Rows are points. To make a cloud, some directions were put in groups of two or more. Within a group, all points are equally far from the middle, so they leave a hole (a ring in 2 directions, a hollow ball in 3). The other directions are filled evenly. Then the cloud was stretched, turned, moved and blurred a little. How many holes are there, and how many directions does each take, smallest first?

Cloud:
[[ 0.17 -0.16]
 [ 0.19 -0.36]
 [ 0.18  0.20]
 [ 0.26  0.23]
 [ 0.08  0.25]
 [ 0.75 -0.06]
 [ 0.10  0.13]
 [ 0.03  0.29]
 [ 0.00 -0.35]
 [ 0.13 -0.16]
 [ 0.00 -0.33]
 [ 0.42  0.24]
 [-0.20 -0.12]
 [ 0.75 -0.07]]
Holes: 0

Cloud:
[[ 0.17 -0.52  0.00]
 [ 0.14  0.05 -0.11]
 [ 0.29  0.32  0.04]
 [ 0.16 -0.57  0.01]
 [ 0.05 -0.04  0.06]
 [ 0.34 -0.16  0.09]
 [ 0.33  0.23  0.21]
 [ 0.39  0.06 -0.35]
 [ 0.77  0.06 -0.10]
 [ 0.66  0.00 -0.32]
 [ 0.33  0.13  0.08]
 [ 0.35  0.11 -0.41]
 [-0.22 -0.15 -0.03]
 [-0.17  0.01 -0.11]
 [ 0.34 -0.14 -0.40]
 [ 0.45  0.12 -0.16]
 [ 0.56 -0.18 -0.22]
 [ 0.09 -0.43  0.20]
 [ 0.19  0.47  0.17]
 [ 0.42  0.19 -0.21]
 [ 0.19 -0.38 -0.27]]
Holes: 0

Cloud (19 x 3):
[[ 0.33 -0.28  0.22]
 [ 0.18  0.03  0.24]
 [-0.04  0.15 -0.21]
 [-0.30  0.07  0.19]
 [-0.30  0.28 -0.04]
 [-0.31 -0.10  0.05]
 [-0.46  0.00  0.38]
 [-0.31 -0.16 -0.47]
 [-0.48 -0.52  0.20]
 [ 0.04  0.39 -0.23]
 [ 0.33 -0.29 -0.49]
 [-0.18  0.47 -0.24]
 [-0.27 -0.17  0.25]
 [-0.01 -0.06 -0.24]
 [-0.29  0.06  0.42]
 [ 0.32 -0.28  0.34]
 [-0.05 -0.03  0.29]
 [-0.44 -0.26 -0.47]
 [ 0.16 -0.50  0.12]]
Holes: 0

Cloud (28 x 4):
[[-0.39  0.31  0.18 -0.07]
 [ 0.42  0.04 -0.33  0.34]
 [ 0.44 -0.02 -0.20  0.21]
 [ 0.02  0.48  0.01  0.45]
 [ 0.56 -0.24  0.11 -0.29]
 [ 0.12 -0.36  0.07 -0.17]
 [ 0.06 -0.13 -0.39  0.30]
 [ 0.14  0.28  0.03  0.55]
 [-0.27  0.16  0.06 -0.32]
 [-0.40  0.16  0.19 -0.18]
 [ 0.30  0.50 -0.08 -0.12]
 [ 0.31  0.18  0.10  0.23]
 [ 0.06  0.16 -0.69 -0.13]
 [ 0.04  0.55 -0.07  0.19]
 [ 0.04  0.29  0.16  0.55]
 [ 0.23 -0.19  0.51  0.06]
 [-0.02  0.12 -0.31 -0.42]
 [ 0.04 -0.34  0.05 -0.02]
 [-0.12 -0.41  0.26 -0.04]
 [-0.29  0.44  0.17  0.03]
 [-0.24  0.39  0.35 -0.02]
 [-0.25  0.50 -0.18  0.04]
 [ 0.45  0.24 -0.05  0.09]
 [ 0.00 -0.42  0.42  0.16]
 [ 0.60  0.24 -0.31  0.08]
 [-0.02  0.61 -0.44 -0.07]
 [-0.02  0.35  0.37 -0.23]
 [-0.06 -0.32  0.05  0.16]]
Holes: 1 (2)
